Each row is a point. To make a cloud, some directions were put in groups of two or more. Within a group, all points are equally far from the middle, so they leave a hole (a ring in 2 directions, a hollow ball in 3). The other directions are filled evenly. Then the cloud was stretched, turned, moved and blurred a little. Count the holes, and give their numbers of directions, smallest first.

Cloud (21 x 3)
[[.78, .18, -.06],
[.71, -.36, .26],
[.20, -.27, -.51],
[.00, .14, -.59],
[-.19, .39, -.30],
[.07, .16, .31],
[.56, .07, -.38],
[.37, .35, .07],
[-.02, -.55, -.16],
[-.35, .37, -.31],
[-.06, .08, -.39],
[.39, .01, -.25],
[-.03, -.03, .18],
[.19, -.11, -.05],
[.19, .52, -.48],
[.38, .23, -.41],
[-.35, .50, -.33],
[.34, .40, -.67],
[.24, .38, -.50],
[.23, .40, -.06],
[.07, -.39, -.34]]
Holes: 0

Cloud (29 x 4)
[[-.02, -.15, -.01, -.73],
[-.84, .13, .36, -.15],
[.21, -.13, .40, -.17],
[-.45, .17, .48, -.47],
[-.19, -.26, -.29, .16],
[-.24, -.15, -.30, .12],
[-.10, .10, .63, .01],
[-.74, -.09, .05, -.31],
[-.20, -.36, -.29, .06],
[-.11, .07, -.27, .18],
[-.17, -.24, -.33, .10],
[-.44, .23, .14, .36],
[-.74, -.12, .46, .14],
[-.75, .24, .09, -.32],
[.21, -.14, -.22, -.66],
[-.33, .27, .56, -.32],
[-.29, -.53, .09, .06],
[-.45, .27, .35, -.60],
[-.53, -.01, -.14, .10],
[-.11, .22, -.35, -.32],
[-.60, .00, .32, -.54],
[-.08, .06, .38, -.53],
[.17, -.50, .05, -.17],
[-.59, -.01, -.11, .09],
[-.51, -.31, -.06, -.37],
[.34, -.35, -.14, -.38],
[-.63, .18, .59, -.14],
[-.05, .17, -.34, -.62],
[-.19, -.20, .00, .51]]
Holes: 1 (4)

Cloud (78 x 8)
[[.31, .04, .25, -.09, .77, .63, .19, -.03],
[-.08, .46, -.19, .09, -.12, .09, .19, -.41],
[.16, .02, .20, .63, .34, .31, .60, -.03],
[-.05, -.06, .61, .09, .46, .17, -.07, .29],
[-.19, .56, .65, -.42, -.04, -.08, .13, -.02],
[.22, -.28, -.39, -.11, .22, -.05, -.33, .14],
[.29, .09, .38, -.38, .26, -.10, -.25, .31],
[-.19, -.46, -.20, -.18, -.33, .16, -.28, .02],
[.35, .11, -.33, .00, .52, -.11, .55, .20],
[.25, -.04, -.20, -.13, .32, .29, .27, -.35],
[-.07, .10, .45, -.20, .14, .20, .53, -.12],
[.31, .26, -.69, -.13, .52, .21, .54, -.03],
[-.32, .30, -.43, -.34, -.02, .18, .29, -.06],
[.02, .12, .29, -.40, .14, .29, .44, .46],
[.00, .13, .31, .08, .10, .01, .26, -.33],
[.11, -.70, -.23, .41, -.11, -.12, -.12, -.15],
[.09, -.07, .27, -.52, -.21, -.12, -.27, .07],
[.18, -.32, -.33, .48, .26, .12, .11, -.19],
[-.47, -.06, .38, .04, -.23, .12, -.18, -.34],
[.32, .18, .19, -.12, .01, .39, .57, -.56],
[-.17, .00, -.30, .42, .14, .53, .60, -.20],
[.19, -.12, .22, .22, .25, .43, .02, .06],
[-.46, -.11, .36, .02, -.23, -.04, .00, .03],
[.14, .57, -.12, -.38, .01, .40, .31, -.05],
[-.03, -.22, .05, .09, -.70, .15, -.09, -.01],
[.48, .11, .33, .25, -.29, .28, .49, -.32],
[-.35, .27, .66, .07, -.22, -.24, .15, -.20],
[.66, -.18, -.38, .11, .30, .46, -.29, .04],
[.19, .03, .03, .02, .26, .21, -.32, -.15],
[.04, -.29, .14, -.20, .45, .04, .28, .24],
[.32, .25, .28, .18, .17, .49, .36, -.14],
[-.27, .27, -.03, .10, -.48, .21, -.06, -.08],
[-.29, .05, .17, .02, .55, -.02, .05, -.11],
[.34, .37, .13, -.38, .22, .04, .06, .33],
[.57, -.23, -.09, -.01, .36, .10, -.40, -.07],
[.28, -.23, -.27, -.02, .25, .43, .23, -.15],
[.46, .16, .13, .34, -.37, .50, .28, -.13],
[-.02, -.01, -.01, -.79, -.03, .04, -.36, -.06],
[-.54, .34, -.06, -.24, -.26, -.29, .05, .06],
[-.34, .49, -.09, -.40, .54, .24, .07, -.17],
[-.07, -.21, -.10, -.29, .45, .05, -.20, -.07],
[.17, -.08, .32, .41, -.65, .34, .39, .06],
[.12, .03, .22, -.35, -.50, .16, -.12, -.20],
[.52, .31, .17, .18, .30, .80, .46, .09],
[-.33, .52, .16, -.30, .40, .33, .02, -.18],
[-.02, .28, .80, -.03, -.01, .33, .54, .36],
[-.75, .25, .14, -.04, .05, .24, -.22, .03],
[.16, .18, .18, .06, -.26, .45, .10, -.38],
[-.10, .24, .74, -.04, -.06, .04, .72, .67],
[.44, -.13, .12, -.63, -.15, .46, .06, -.09],
[-.03, -.35, -.25, -.13, -.10, .18, -.33, .11],
[.09, .00, -.17, .04, .08, -.01, -.08, -.49],
[.17, .40, -.27, .01, -.14, .31, -.12, .22],
[-.03, .24, .34, .08, .18, .10, .51, .46],
[.18, .31, -.36, .16, .31, .11, .57, -.01],
[.15, .51, -.38, -.21, .30, -.12, .11, -.17],
[.38, -.27, -.26, -.38, -.45, .25, .01, -.14],
[.01, .39, -.19, -.48, -.12, .43, .37, -.46],
[-.15, .41, .62, -.39, -.56, .11, -.23, .11],
[-.09, -.17, .15, .02, .58, .27, .14, -.13],
[-.01, .20, .82, .18, -.18, .17, .04, .01],
[.94, -.24, -.41, -.05, .33, .58, .14, -.27],
[.30, -.09, -.23, -.09, -.66, .28, .42, .31],
[-.23, -.26, -.03, .12, .65, .52, -.26, -.03],
[.24, -.64, -.44, .25, -.23, .65, .05, .07],
[-.06, .33, .01, -.24, -.08, .60, .57, -.16],
[-.19, -.08, -.24, -.35, .33, .39, -.19, -.41],
[.33, -.23, .35, -.18, .22, -.20, -.34, .14],
[.02, .00, .43, .55, -.14, .12, .61, -.06],
[.39, -.21, -.10, .17, .59, .47, .06, -.31],
[-.31, .01, .00, .15, -.27, .65, .55, -.16],
[-.03, -.07, -.05, -.10, -.31, -.28, -.21, -.19],
[.29, .43, -.12, -.61, .53, .29, -.14, .27],
[-.14, .00, .16, -.32, .20, .35, .15, .45],
[.21, .21, -.16, -.13, -.50, .20, .02, -.42],
[-.20, -.02, .03, .16, -.70, .11, .02, -.36],
[.28, .36, .10, -.52, -.15, .15, .43, -.23],
[-.34, .27, .23, -.15, -.14, .59, .43, -.54]]
Holes: 0
